Each row is a point. Any point is a mix of the corners, with weights that add up to 1. It lies inside the corners' shape when no weight is negative. Say inside or outside, and name the corners with a negative weight.
(in the rows, 128 means zero)

Corners:
(1): [109 140 152]
(2): [119  95  75]
(3): [188 178  57]
(4): [115 101 199]
Points:
[ 93 103 173] -> outside (3)
[117 127 129] -> inside
[158 160  93] -> inside
[119 103 143] -> inside
[136 117  60] -> outside (4)

Corners:
(1): [154 191 126 115 108 118  94  75  84 113 115]
(2): [118 222 146  52 165 157 159 102  88  85 118]
(3): [156 196  98  96 143 176 203 108 106 146  80]
(4): [ 98 140 166 115 108  25 169 122 151  61 112]
(5): [153  58 152 126 191 153 154 157 132 173 157]
(6): [ 81 153  99 222 163 210 213  95 128 164 137]
(7): [123  15 157 150 105 167 151 109 136  83 155]
(8): [147 110 122 159 145 144 101 178 158 100 121]
(9): [ 38  36 140 153  92 126 124 162 179 156 147]
(10): [138 153  73  59 146  78 139 125  81  62 126]
(11): [127  75 130 186 128 206 191 183 181 177 214]
(12): [120 130 141 224 116 174 214 187  52 140 122]
Points:
[127 157 115  99 143 135 160 122 105 107 121] -> inside
[106  99 145 174 143 180 184 158 146 153 149] -> outside (1, 10)
[113 115 141 175 137 177 174 139 137 145 139] -> outside (10)
[108 151 119 123 152 153 184 152 131 144 124] -> outside (1, 7)
[134 138 122 141 141 156 178 128 114 122 132] -> outside (9)
[108 159 117 140 152 164 175 112 113 122 130] -> inside
[ 88  73 139 146 114 135 144 145 152 131 143] -> inside
[135 108 135 135 153 147 141 151 133 127 135] -> inside
[118 133 125 144 122 143 158 133 125 119 136] -> outside (5)
